Every row gives one point. The points of each table are mixes of a few directions, plus a little noise. How many directions does each table use, and how many do they share? Where both have some left over, give the other angles between the two spaces (their principal angles), to ten degrees, smallest first.

First, 5 rows:
array([[  8, -45,  19],
       [-10, -27,  -6],
       [ 14,  50,   2],
       [ 12, -34,  22],
       [-23,  55, -38]])
Second, 4 rows:
array([[ 27,  43, -50],
       [ 14,  11,  11],
       [-12, -12,   1],
       [-30, -43,  40]])
Directions: first 2, second 2, shared 1; angles 40

First (6 x 6):
array([[ -3,  15,   1,   3,  -5,   7],
       [ 12, -23,  24,  10,  33,   2],
       [  1,   4,   6,   4,   4,   5],
       [ -7,  25,  -5,   0, -16,   8],
       [ -9, -37, -59, -36, -42, -47],
       [  5,  18,  33,  19,  25,  24]])
Second:
array([[  3,  24,  29,  18,  17,  25],
       [  2,  22,  26,  17,  16,  23],
       [  0,   2,   2,   2,   1,   2],
       [  0,  -2,  -3,  -2,  -2,  -3],
       [ -7, -51, -60, -39, -38, -54],
       [  1,  14,  16,  11,  11,  14],
       [ -2, -21, -26, -16, -16, -24],
       [ -2, -17, -19, -13, -13, -17],
       [  4,  30,  36,  23,  22,  32]])
Directions: first 2, second 1, shared 1

First, 9 rows:
array([[ 16,   0, -16,  -8,  -5,   0,  -6,   6,   8],
       [ -6,   0,   6,   2,   2,   0,   2,  -3,  -3],
       [-32,   0,  31,  15,   9,   1,  13, -12, -16],
       [ 11,   0, -11,  -5,  -3,   0,  -5,   4,   6],
       [  1,   0,  -1,   0,   0,   0,   0,   0,   0],
       [ 23,   0, -23, -11,  -7,  -1,  -9,   8,  12],
       [ -3,   0,   3,   1,   1,   0,   1,  -1,  -2],
       [ 42,   0, -40, -20, -12,  -2, -17,  15,  21],
       [-52,   0,  51,  25,  15,   2,  21, -19, -26]])
Second, 10 rows:
array([[ 18,  -6,  -9,  -8,  -3, -16,   8,  -8,   7],
       [-11,   4,   5,   5,   2,  13,  -8,   7,  -4],
       [  4,   4, -10,  -3,  -2,  13, -15,  13,   4],
       [-24,   1,  21,  12,   6,   6,   5,  -5, -11],
       [ -3,   6,  -6,   1,  -1,  17, -16,  15,   2],
       [  6,   2,  -9,  -4,  -3,   5,  -8,   8,   3],
       [  6,  -1,  -5,  -3,  -2,  -2,   0,   1,   2],
       [-38,  10,  23,  18,   8,  27, -12,  11, -14],
       [ 57, -22, -25, -25, -10, -60,  35, -33,  18],
       [-13,  -1,  14,   6,   4,  -2,   9,  -7,  -8]])
Directions: first 1, second 2, shared 1
